Every row gives one point. The window is the flat piece filled in between its corners: a triangle in 3 columns, a solid with four corners in 4, and so on. A path goes straight from each point to the next, and from the last back to the first. After which points does the path pass through the window?
In the rows, 100 means zero.

Window, 4 rows:
63 166 71 97
141 61 107 107
28 84 52 100
131 127 176 123
Path:
(1): 142 71 93 155
(2): 80 154 137 136
(3): 74 157 149 93
(4): 45 96 67 68
(5): 59 101 34 160
(6): 77 110 41 153
(7): 55 106 75 50
(8): 38 84 73 41
(9): 35 91 47 154
(10): 140 75 89 169
(11): 128 64 114 72
(12): 69 124 71 63
(13): 77 127 44 139
(14): 152 113 133 143
(15): 144 111 152 80
(16): 125 64 121 54
Through the window after points: 8, 10, 16

Window, 4 rows:
113 174 78 104
99 5 92 102
42 156 104 112
71 94 144 100
Path:
(1): 91 118 80 133
(2): 78 115 76 90
(3): 98 107 68 43
(4): 114 99 71 162
(5): 75 178 118 129
(6): 63 172 110 37
(7): 78 115 97 35
(8): 107 108 103 160
(9): 105 162 85 141
(10): 101 163 83 59
(11): 78 131 80 81
(12): 86 125 97 161
Through the window after points: 7, 9

Window, 6 rows:
108 79 145 99 69 119
131 79 86 35 158 112
83 37 97 69 124 119
54 125 162 98 111 148
171 89 35 106 158 110
122 167 54 147 16 114
Path:
(1): 103 116 94 99 78 97
(2): 121 100 91 83 68 184
(3): 124 139 67 119 40 152
(4): 105 153 76 145 52 56
(5): 84 89 134 75 137 59
(6): 109 74 122 68 118 166
(7): 119 83 109 68 96 195
(8): 80 102 121 89 104 71
Through the window after points: 3

Window:
72 122 124 144 92 123 74 92
90 115 29 160 120 82 80 97
54 134 80 80 63 56 44 83
68 137 119 72 117 140 156 74
127 27 43 51 46 78 73 86
65 54 87 65 85 41 108 78
187 125 155 99 132 142 146 82
158 63 103 62 168 136 115 98
Path:
(1): 78 123 107 89 87 100 115 155
(2): 79 115 93 74 101 110 123 129
(3): 72 101 94 86 115 115 103 33
(4): 117 56 72 96 101 97 66 5
(5): 108 73 81 76 81 81 91 127
(6): 110 90 87 93 117 95 105 120
(7): 108 81 68 104 138 109 85 28
(8): 79 114 104 103 101 115 91 52
Through the window after points: 6, 8

Window, 8 rows:
136 84 118 38 158 105 119 88
114 84 51 46 70 50 47 85
60 81 47 93 93 152 89 94
145 163 144 117 140 102 82 90
73 93 100 115 41 141 115 81
110 57 77 73 127 38 45 95
166 152 110 123 94 71 159 77
142 85 74 119 52 144 116 77
Path:
(1): 114 101 69 78 110 86 81 55
(2): 133 95 70 68 95 86 92 137
(3): 112 106 97 92 84 100 91 158
(4): 109 93 89 102 94 105 85 5
(5): 116 100 91 99 101 143 115 26
(6): 125 100 88 90 83 137 123 111
(7): 137 129 115 103 94 108 113 130
(8): 126 129 108 120 108 102 99 35
Through the window after points: 3, 7

Window (9 x 9):
103 150 162 96 103 74 86 152 80
124 61 119 100 100 133 29 66 95
109 108 148 107 163 79 79 95 94
78 129 141 138 116 164 33 46 80
104 111 147 168 180 85 127 158 91
88 43 47 74 128 72 54 95 111
103 147 115 78 68 108 167 90 70
49 91 195 77 53 131 104 78 91
98 98 78 117 70 73 87 45 88
Path:
(1): 77 74 109 78 87 97 72 70 62
(2): 86 94 108 76 84 104 75 72 114
(3): 95 89 119 106 93 118 77 60 132
(4): 86 71 123 103 92 118 78 60 58
(5): 83 95 139 117 108 134 44 61 22
(6): 94 117 131 125 112 144 49 63 117
(7): 95 106 112 106 95 105 93 94 115
(8): 91 93 114 107 97 95 90 96 62
(9): 86 67 111 70 99 105 40 67 16
(10): 102 109 107 89 82 118 50 64 147
(11): 100 126 152 123 127 106 105 116 148
(12): 84 86 145 122 132 91 108 111 27
(13): 85 114 162 96 98 89 88 119 19
(14): 95 136 151 93 89 99 99 117 139
(15): 117 96 118 108 110 86 100 104 127
(16): 99 80 119 104 117 79 92 102 34
Through the window after points: 5, 11, 13

Window:
46 133 66 87 113 131 124 78 93
99 77 100 73 121 117 46 104 125
142 99 78 139 112 125 142 141 93
43 127 45 50 111 111 101 163 113
113 103 129 65 89 64 106 82 134
71 49 120 72 97 96 140 85 121
193 146 12 59 148 97 108 65 137
84 64 68 141 78 60 81 162 111
117 52 86 79 14 129 5 72 110
Path:
(1): 98 96 73 80 115 89 98 107 63
(2): 108 81 93 71 86 84 67 77 36
(3): 105 86 82 107 91 125 107 105 169
(4): 83 90 79 113 93 108 90 120 139
(5): 85 83 75 94 99 84 89 119 90
(6): 70 88 90 80 100 103 103 103 83
(7): 61 94 93 104 79 115 107 99 142
(8): 97 108 77 103 100 112 110 105 128
Through the window after points: 4, 8

Window:
47 92 74 39 90 122 127 78 114 63 103
79 98 112 48 59 127 139 164 106 70 108
78 110 107 109 118 146 129 141 138 59 122
40 158 118 49 86 104 135 123 133 82 124
131 134 104 129 113 93 67 44 14 152 104
155 128 112 78 104 162 56 66 98 163 96
150 137 104 139 66 100 121 23 69 151 98
136 130 124 122 65 53 56 30 76 98 96
172 138 49 94 122 110 84 98 97 148 101
129 91 120 82 130 87 110 77 103 150 99
30 103 96 122 47 96 104 133 131 106 112
Path:
(1): 110 124 105 108 97 112 102 98 94 121 36
(2): 75 124 109 83 80 114 121 126 102 89 72
(3): 86 111 109 66 78 115 120 123 113 94 149
(4): 99 107 103 95 95 126 105 100 118 99 144
(5): 96 127 105 98 101 129 109 105 111 105 83
(6): 110 126 106 89 102 112 109 92 86 110 66
(7): 113 110 102 78 90 107 108 78 86 116 132
(8): 100 103 103 71 94 113 122 90 107 123 195
(9): 84 119 96 78 98 129 118 103 104 115 86
(10): 66 124 110 97 80 104 114 111 119 98 53
(11): 64 105 89 87 71 104 104 95 111 97 144
(12): 121 124 102 114 86 111 117 66 91 121 129
(13): 111 139 112 122 80 110 111 77 97 114 25
(14): 56 132 111 96 91 104 124 121 114 104 34
(15): 70 119 102 90 70 103 104 108 117 100 150
(16): 118 93 96 94 81 112 92 90 99 119 153
Through the window after points: 2, 4, 10, 12, 14

Window:
76 120 88 85 90 105 85 58 5 84 88
83 74 89 106 96 129 99 101 107 101 110
102 115 112 63 90 111 122 104 128 94 111
74 126 123 90 87 85 96 99 98 94 109
93 80 123 111 84 79 119 78 120 91 109
124 107 122 100 74 101 83 107 127 99 121
101 99 134 83 85 86 102 106 92 114 107
105 99 79 106 111 108 99 85 116 123 104
116 114 108 85 112 86 93 115 101 85 105
95 93 43 93 89 97 110 104 101 111 104
102 119 122 105 86 99 128 109 105 97 101
Path:
(1): 96 111 95 96 99 99 106 93 79 96 126
(2): 93 99 92 97 99 98 101 93 91 104 131
(3): 93 98 93 89 88 103 88 96 102 97 90
(4): 96 101 107 88 82 97 104 98 109 95 89
(5): 98 108 109 95 98 95 117 99 99 97 146
(6): 101 115 123 96 97 95 114 98 95 99 145
(7): 97 109 124 90 87 105 96 95 104 93 94
(8): 102 110 107 89 87 99 92 94 95 93 96
(9): 104 110 107 90 93 100 101 97 87 97 122
(10): 97 111 98 96 92 102 97 89 74 97 126
(11): 97 104 102 91 81 104 88 89 86 94 84
(12): 93 105 91 88 88 101 85 93 101 91 74
Through the window after points: 8, 10

Window:
27 140 38 145 87 158 102 86 72 156 183 117
103 36 116 37 136 77 120 78 81 116 110 93
82 76 122 117 105 123 161 137 116 51 84 100
49 113 34 116 111 127 104 76 145 66 76 101
22 176 21 101 140 97 124 92 55 51 111 112
80 54 39 136 135 116 83 100 95 61 83 101
135 158 57 113 71 132 164 78 55 94 116 118
162 144 127 131 125 143 120 107 86 141 103 123
118 88 136 106 180 101 107 35 106 37 101 85
124 121 103 66 138 83 84 72 171 51 195 101
75 110 121 76 84 73 110 93 67 54 92 104
67 94 105 115 111 43 129 94 130 87 139 100
Path:
(1): 89 105 76 106 126 101 93 104 122 73 127 43
(2): 110 122 99 98 125 101 116 98 97 64 105 24
(3): 105 97 96 100 116 96 124 83 120 69 99 174
(4): 93 111 89 99 133 108 111 72 111 75 119 136
(5): 106 118 91 100 125 108 110 94 111 86 116 59
(6): 88 109 93 106 137 104 113 73 95 68 104 60
(7): 90 86 95 108 139 113 110 70 107 66 111 151
(8): 86 98 95 98 115 120 129 77 105 77 130 194
(9): 91 133 102 102 113 99 124 87 109 96 131 83
(10): 90 121 78 95 116 90 105 88 122 75 142 42
(11): 86 107 89 100 131 95 113 88 117 65 136 144
(12): 65 92 75 111 121 104 114 85 101 64 116 157
(13): 85 110 67 121 120 86 107 104 94 95 108 25
(14): 104 89 98 115 107 114 113 97 100 98 123 73
(15): 99 80 107 105 107 114 114 86 113 99 123 140
(16): 79 96 99 97 140 106 106 77 117 73 112 152
Through the window after points: 4, 6, 10, 12

Window (14 x 14):
102 81 75 113 97 109 117 121 78 75 77 55 92 100
122 73 91 132 99 79 72 124 110 106 136 103 98 114
88 116 109 108 85 118 79 93 72 130 117 113 73 90
82 78 92 98 33 92 95 91 93 179 102 126 123 88
126 105 41 113 123 95 115 105 117 103 80 94 54 116
158 93 100 120 21 107 106 125 85 95 125 105 92 76
131 160 78 49 88 129 87 121 109 95 85 158 195 103
109 165 81 51 94 49 143 148 89 139 89 125 153 118
71 112 54 124 80 97 116 74 114 40 116 70 64 140
110 97 85 61 110 104 95 65 113 93 101 66 72 139
128 100 123 50 117 115 141 144 102 119 62 180 134 117
135 119 65 67 127 109 138 105 76 114 120 143 152 124
107 81 61 101 94 41 102 94 63 79 78 98 58 109
114 118 92 126 118 62 122 56 106 98 89 84 96 110
Path:
(1): 98 105 70 83 101 91 113 102 106 103 120 109 100 80
(2): 111 106 79 97 91 95 116 119 98 94 99 109 108 83
(3): 132 115 88 132 69 97 94 109 61 123 95 115 120 156
(4): 127 115 85 132 61 108 101 87 60 85 90 88 93 158
(5): 87 103 73 89 99 88 118 98 127 87 124 104 86 79
(6): 111 95 73 75 107 95 125 106 115 103 102 111 122 66
(7): 134 128 103 98 84 84 95 122 57 128 69 128 106 171
(8): 133 123 91 129 73 90 100 93 57 110 84 86 112 165
Through the window after points: 4

Window:
134 35 107 69 162 59 136 125 107 53 105 138 88 93
189 127 67 105 70 141 96 147 99 123 67 130 62 74
81 107 110 79 59 97 48 80 68 84 68 157 89 101
102 73 116 104 81 136 9 117 134 96 79 101 92 102
56 106 145 89 122 130 27 159 69 101 88 78 85 92
122 141 108 117 83 82 22 18 79 64 80 92 95 135
89 72 152 116 93 53 121 83 101 130 59 106 93 59
143 32 110 41 136 108 128 91 78 52 88 120 49 96
107 90 118 50 87 69 109 106 107 79 79 81 98 101
96 71 144 38 195 100 86 109 107 136 121 79 126 84
105 116 172 119 89 92 126 52 180 64 142 128 11 150
168 91 114 105 25 133 98 91 78 32 112 142 77 123
82 142 96 113 103 156 101 98 116 101 85 73 109 108
101 55 56 78 117 94 113 93 105 103 160 44 99 126
Path:
(1): 85 102 123 95 123 104 75 115 95 113 63 99 80 153
(2): 97 95 116 79 97 114 60 97 121 76 134 88 89 18
(3): 103 107 113 75 83 95 68 87 101 69 103 97 81 69
(4): 99 76 115 82 92 89 109 98 93 106 72 132 92 158
(5): 116 53 117 102 99 111 84 114 81 119 66 110 97 171
(6): 110 96 119 95 93 99 67 84 111 84 87 103 83 78
(7): 81 108 132 70 102 95 71 86 121 75 104 83 70 19
(8): 108 90 131 97 103 109 95 123 95 94 91 107 81 175
(9): 125 80 126 81 122 101 104 114 102 102 83 101 106 143
(10): 95 85 107 69 128 99 95 97 109 77 110 99 85 60
(11): 112 89 114 68 124 97 73 94 115 79 112 90 87 53
(12): 99 72 133 77 98 106 94 120 95 124 68 104 111 170
(13): 123 84 119 105 102 118 93 98 79 117 77 118 88 174
(14): 87 120 101 85 69 95 70 84 117 49 103 102 75 41
(15): 118 84 119 73 102 84 66 95 102 82 115 101 80 66
(16): 106 63 133 94 118 95 91 109 86 99 64 122 84 154
Through the window after points: 3, 5, 7, 9, 11

Window, 14 rows:
126 95 102 78 143 88 99 125 129 134 101 136 142 131
125 110 102 103 71 96 131 112 116 98 127 91 79 79
98 87 81 75 65 89 41 92 111 155 113 104 147 41
98 54 74 100 148 83 86 143 78 82 179 56 126 79
128 133 71 73 121 128 145 67 103 116 69 39 49 110
51 33 105 69 62 106 75 81 68 112 98 112 76 125
92 74 125 120 136 74 76 107 131 133 103 87 97 105
135 109 119 66 161 86 64 93 82 132 98 146 72 113
115 93 127 106 157 81 62 139 101 60 39 148 171 78
120 86 112 93 142 85 68 70 110 86 147 100 125 127
39 53 19 156 42 84 134 84 20 64 57 107 84 116
61 140 100 88 125 150 92 68 82 106 106 114 54 131
116 105 127 93 96 86 99 103 73 140 138 81 155 76
164 35 103 183 113 195 65 81 100 136 123 89 164 139
Path:
(1): 91 39 134 100 112 121 98 48 100 121 109 125 115 81
(2): 74 48 101 108 110 126 135 56 103 130 118 81 90 86
(3): 110 83 75 115 92 99 64 110 66 103 108 105 105 132
(4): 114 120 97 97 125 96 54 100 94 110 106 103 92 134
(5): 111 78 116 69 147 109 116 72 88 122 109 129 89 85
(6): 105 65 115 129 148 144 120 63 75 113 121 138 112 84
(7): 125 91 87 101 100 89 50 122 111 124 94 69 107 139
(8): 116 119 140 102 136 116 13 156 95 122 90 71 118 132
(9): 118 85 108 78 127 99 114 78 114 116 131 123 122 81
(10): 116 78 90 82 129 113 122 79 101 130 91 89 103 67
(11): 118 109 92 122 98 117 66 102 96 99 99 81 111 142
(12): 98 111 79 86 99 70 67 134 82 103 118 73 100 139
Through the window after points: 4, 6, 10, 12

Window (14 x 14):
131 93 110 53 43 120 118 114 121 68 117 75 132 122
79 91 90 107 117 103 58 140 99 120 93 79 96 101
56 81 127 104 98 117 111 110 104 110 85 106 94 100
108 107 109 90 108 90 113 80 128 113 105 23 130 100
104 102 125 124 107 86 100 98 72 78 87 128 109 93
86 81 57 89 111 114 117 127 73 123 101 111 78 103
81 94 99 111 108 105 80 98 71 95 119 111 195 82
98 118 110 102 106 118 81 97 113 120 84 111 93 97
86 64 98 75 123 84 122 108 108 116 83 117 100 100
98 102 80 89 134 116 111 93 91 43 82 105 131 95
87 67 60 113 96 116 105 118 117 102 109 116 104 102
113 114 135 93 128 97 127 131 119 118 110 78 92 110
87 77 101 78 99 112 92 79 129 113 165 69 85 102
86 134 41 79 113 65 141 101 92 65 117 150 85 112
Path:
(1): 102 91 90 86 100 102 121 120 116 90 99 103 92 53
(2): 86 86 101 88 114 102 101 98 103 110 109 92 94 139
(3): 90 81 80 101 111 103 108 93 101 98 114 110 112 161
(4): 93 107 80 90 99 100 112 120 108 89 103 106 95 46
(5): 96 94 104 77 85 105 122 114 114 96 103 100 107 53
(6): 98 91 101 89 106 102 117 94 102 98 104 99 114 122
(7): 90 92 92 99 113 101 101 105 96 104 101 108 122 123
(8): 88 96 87 91 106 99 111 110 95 97 111 110 117 76
Through the window after points: 3, 7

Window, 14 rows:
118 148 92 86 163 99 164 138 70 95 104 73 95 137
103 107 107 171 189 69 156 97 75 97 104 98 135 133
131 105 106 133 34 107 90 83 115 66 173 69 61 86
131 68 8 65 84 80 48 66 171 111 78 115 58 53
73 104 97 130 118 69 177 131 43 126 80 65 110 88
104 61 101 101 45 147 43 131 127 103 126 97 101 139
138 105 36 26 65 112 71 5 124 129 70 121 124 46
86 96 104 118 80 136 39 83 63 67 137 98 36 81
70 67 48 92 48 154 96 42 136 69 145 106 48 95
173 67 51 58 58 106 101 51 124 115 28 159 68 94
93 110 102 100 121 68 144 147 77 44 92 127 139 104
66 170 128 123 116 58 143 123 99 102 57 108 110 149
105 117 34 145 50 132 72 93 83 52 111 73 89 123
105 94 120 92 136 78 137 94 101 64 35 53 116 118
Path:
(1): 104 86 49 95 91 72 95 68 84 85 127 80 89 140
(2): 107 69 69 71 117 67 67 73 74 107 124 96 81 135
(3): 94 125 83 163 84 136 160 107 114 72 81 94 111 81
(4): 115 112 88 105 97 150 107 95 125 90 86 85 77 93
(5): 88 105 72 79 72 37 86 100 64 75 108 96 90 120
(6): 110 83 82 69 72 21 100 81 77 62 142 83 82 136
(7): 93 122 96 142 113 141 108 121 106 93 75 102 76 100
(8): 107 130 69 130 56 160 94 104 104 78 67 99 102 60
Through the window after points: 2, 8

Window, 14 rows:
163 113 129 113 72 143 139 180 146 96 92 73 32 119
133 176 55 79 148 100 90 92 94 140 54 28 75 113
14 114 152 80 142 106 129 80 116 166 89 128 75 81
85 64 113 46 63 96 137 116 95 51 77 50 55 96
57 143 154 122 104 69 136 85 55 24 115 99 62 106
85 60 73 163 91 178 90 93 89 40 87 96 62 123
69 145 143 60 82 126 95 107 99 93 163 105 34 105
37 145 87 133 120 129 103 142 11 138 53 140 63 81
24 134 148 82 76 87 35 75 62 118 133 105 155 110
51 105 141 159 144 79 73 93 78 118 114 170 17 126
43 50 40 120 142 108 138 76 122 56 138 160 68 116
56 122 57 114 84 72 136 23 102 166 51 95 101 63
147 73 94 109 113 144 119 59 119 160 81 135 88 80
88 152 190 38 66 112 81 114 146 70 116 138 57 124
Path:
(1): 77 95 107 96 102 108 137 58 102 100 95 117 67 153
(2): 96 77 76 111 119 107 83 118 147 77 130 108 75 14
(3): 50 145 112 105 141 82 81 120 99 46 120 91 58 16
(4): 65 108 149 109 88 109 147 70 75 107 91 120 72 159
(5): 66 92 126 79 86 127 141 62 66 110 83 95 65 180
(6): 93 136 113 114 114 98 83 120 107 93 95 94 66 46
(7): 91 119 106 106 110 114 88 121 118 67 102 107 55 37
(8): 71 123 111 78 90 121 123 71 61 118 105 74 65 195
Through the window after points: 3, 7

Window (14 x 14):
135 72 137 47 170 159 73 44 85 81 114 116 37 86
133 81 110 91 126 142 100 54 50 128 64 100 32 128
110 110 118 80 127 91 79 127 52 131 90 96 195 113
101 64 134 91 99 82 127 118 24 74 84 88 184 141
101 69 112 143 132 102 128 101 142 114 142 133 80 100
147 110 139 83 136 102 110 87 81 84 88 60 20 105
79 91 114 92 96 116 131 127 148 88 75 136 78 110
64 100 105 129 98 120 93 132 90 81 124 111 56 115
123 72 76 62 101 43 86 121 59 97 121 132 168 114
70 100 62 70 118 88 139 108 74 115 134 62 153 146
65 146 64 138 136 102 159 78 119 69 123 132 57 79
150 77 71 88 125 123 95 143 61 88 98 94 191 157
154 110 144 82 68 163 108 78 72 105 110 96 88 140
84 87 97 123 99 90 89 63 120 71 88 77 82 85
Path:
(1): 135 75 92 63 94 119 121 132 60 101 81 67 103 50
(2): 126 56 92 88 107 139 134 126 47 118 106 83 123 80
(3): 106 132 129 85 106 88 84 67 92 83 97 110 108 181
(4): 110 98 114 100 122 97 93 93 80 100 102 108 116 138
(5): 118 81 100 81 94 132 114 107 66 113 88 81 111 62
(6): 110 94 102 100 109 121 125 102 81 101 108 106 95 87
(7): 110 118 111 105 138 93 97 82 115 80 106 110 83 165
(8): 102 113 141 115 143 84 94 74 89 87 115 116 95 180
Through the window after points: 2, 4, 6, 8

Window, 14 rows:
127 73 109 92 94 193 134 66 104 80 79 172 116 127
115 115 95 71 115 144 150 58 79 116 86 94 85 107
65 65 123 99 87 64 55 87 85 145 91 104 26 136
86 71 101 125 139 57 118 122 50 140 156 93 133 112
71 122 25 90 117 68 146 94 112 85 142 119 148 108
96 52 144 122 107 80 76 125 101 103 139 64 5 103
85 45 128 143 133 85 75 43 118 134 114 82 38 104
142 157 43 117 71 97 86 67 121 111 114 66 146 134
83 135 60 90 151 128 89 123 111 116 115 87 161 88
131 116 35 83 132 71 116 104 95 73 77 86 192 84
83 93 175 133 132 47 102 111 120 134 109 99 47 117
110 142 30 154 79 127 117 89 100 105 58 89 118 95
76 128 83 131 37 125 97 59 127 89 61 21 137 117
77 125 97 113 156 58 90 90 45 72 149 122 115 100
Path:
(1): 108 105 102 115 91 103 103 81 89 109 111 103 90 57
(2): 90 80 86 123 124 84 103 77 108 102 100 86 87 152
(3): 78 102 78 130 152 102 105 92 102 94 94 78 101 158
(4): 95 99 98 94 82 89 105 94 97 112 119 98 123 55
(5): 88 121 84 109 97 66 85 85 106 139 149 72 109 37
(6): 90 94 86 135 141 79 107 122 74 92 82 64 105 183
(7): 104 95 96 110 142 100 101 89 89 94 91 59 113 153
(8): 89 100 106 95 63 93 99 78 118 115 126 115 93 65
(9): 76 93 87 110 99 89 101 105 90 129 138 103 118 57
(10): 102 88 97 124 134 78 107 95 76 113 108 81 108 150
(11): 88 100 92 134 158 76 101 101 80 92 102 91 97 170
(12): 99 106 117 92 87 78 114 94 114 133 128 102 111 43
(13): 94 102 95 103 90 74 102 98 80 114 136 102 119 47
(14): 100 99 78 116 134 97 117 91 89 107 94 76 129 156
(15): 87 94 87 124 126 120 111 88 96 94 72 112 94 157
(16): 113 92 96 101 92 108 116 79 93 102 110 117 109 96
Through the window after points: 9, 11, 13

Window, 14 rows:
70 69 128 112 110 61 68 71 75 142 84 82 92 32
60 86 121 33 114 55 90 118 107 68 62 73 94 139
156 117 131 77 63 179 108 100 67 101 91 112 34 108
169 88 47 54 91 66 91 108 72 60 92 115 55 85
102 108 130 82 76 9 53 118 99 144 103 125 77 99
100 88 26 70 63 135 163 127 95 130 79 104 78 115
111 112 82 128 67 90 15 88 118 53 92 85 107 77
51 93 114 62 145 137 137 72 73 108 106 99 116 147
156 108 119 85 94 107 57 94 47 169 61 116 85 72
16 83 127 81 167 104 78 101 95 112 69 113 75 99
78 140 115 137 108 80 125 116 101 78 64 85 117 133
158 5 100 72 81 98 89 120 125 102 98 147 103 102
89 108 94 120 77 113 58 109 32 45 82 99 108 76
116 145 100 122 22 50 78 59 96 150 44 143 92 56
Path:
(1): 101 39 90 86 92 31 96 77 52 137 55 96 76 164
(2): 103 97 81 104 90 64 79 82 76 119 90 110 66 116
(3): 94 100 161 53 91 100 77 138 112 110 89 101 132 48
(4): 103 112 94 48 97 101 88 126 104 130 112 110 129 37
(5): 116 84 108 106 83 71 93 79 89 106 59 112 36 153
(6): 116 82 84 119 69 78 69 100 69 123 80 96 56 127
(7): 106 128 133 64 101 109 90 97 107 81 90 117 109 58
(8): 77 150 137 74 114 118 92 127 111 109 111 131 90 48
Through the window after points: 2, 6
